Every row gives one point. To make a cloud, some directions were put in groups of two or more. Within a group, all points are equally far from the middle, so they leave a hole (a ring in 2 directions, a hollow ball in 3). The other directions are filled evenly. Then the cloud was stretched, turned, moved and blurred a little. How many holes are there, and how many directions does each take, smallest first?
In the rows, 128 means zero.

Cloud, 22 rows:
[[146 135  99]
 [129 106 115]
 [154  68  98]
 [167 107  73]
 [172  68 147]
 [153  76 114]
 [106 157 104]
 [113 119  95]
 [133 128  85]
 [173  74 125]
 [112 147 108]
 [155 147 120]
 [145 152 113]
 [132  91 102]
 [110 166 154]
 [145  64 104]
 [131 156 154]
 [106 144 128]
 [ 75 126 165]
 [177 110 132]
 [124  91  95]
 [143  75 101]]
Holes: 0

Cloud (28 x 4):
[[129 175 100 156]
 [127 126 160 165]
 [ 83 159 148 113]
 [165 160 120 107]
 [123 192 175 107]
 [ 99 114 137  91]
 [114 187 128 135]
 [119 128 135  78]
 [ 87 160 124 170]
 [105 141 167 151]
 [131 146  65 167]
 [ 82 133 104 102]
 [134 121 192 132]
 [164 145 108 143]
 [100 169 173 113]
 [169 135 124 153]
 [154 125 115 171]
 [ 86 126  67 118]
 [108 123 157  80]
 [154 101 146 147]
 [ 77 109 125 113]
 [101 164 177  94]
 [118 112 186 112]
 [ 84 110 121 104]
 [ 67 124 134 137]
 [134 159 168 157]
 [125 165 127  82]
 [162 103 140 114]]
Holes: 1 (3)

Cloud (51 x 6):
[[114  98 181 185 201 159]
 [124 161  90 119 106 103]
 [ 66 131 123 166 164 136]
 [167  92 118  97  96 146]
 [ 73  70 198 117 162 121]
 [110  88 184 126 151 181]
 [102 163 103 103 149 116]
 [148 172 123 119 158 135]
 [ 88  80 111 138 112 155]
 [154 123 103  79 157 125]
 [106  75  71 148 131 125]
 [135 154  64  87 147 164]
 [143 138 133  84 155 177]
 [150 151 117 121 117 140]
 [100 129 129 121 164 133]
 [144 138 178 104 107 167]
 [103 114  96 118 171  93]
 [126 127  81 134 100 187]
 [122 131 125 104 123 146]
 [126 166 118 152 114 138]
 [115 133  89 142 154 160]
 [ 95 164 112  76 142 165]
 [ 94 131 162 115 118 140]
 [149 126 145 141 168 125]
 [ 75  95 144 154 133  90]
 [115  88 164 136 143 129]
 [ 98 122 111  79  74 122]
 [162 137  71  95  86 176]
 [133 112  92 183 105 108]
 [135  48 126 147 146 113]
 [141 102 150  88 129 102]
 [ 92  88 113 113 168 155]
 [130 128 143 122 145 169]
 [105 105 147 167 106 142]
 [110 141  98 147 172 136]
 [ 94 137 145  95 142 160]
 [ 99  88  75 136 131 165]
 [145 169  46 125 117 131]
 [ 74 106 145  96 112 107]
 [151  86 159 125 154 126]
 [ 91  78 122 140 158 104]
 [115 156 187 139 140 106]
 [161 156 155 108 109 176]
 [ 91 165 151 150 120 138]
 [111 162  93 113 136  95]
 [110  99 186 126 116 109]
 [ 90  91  98 158 100  58]
 [129 132  90 138  84 118]
 [109 148 136 189 182 121]
 [138 157 208 115 123 128]
 [100 105 103 144  96 149]]
Holes: 0
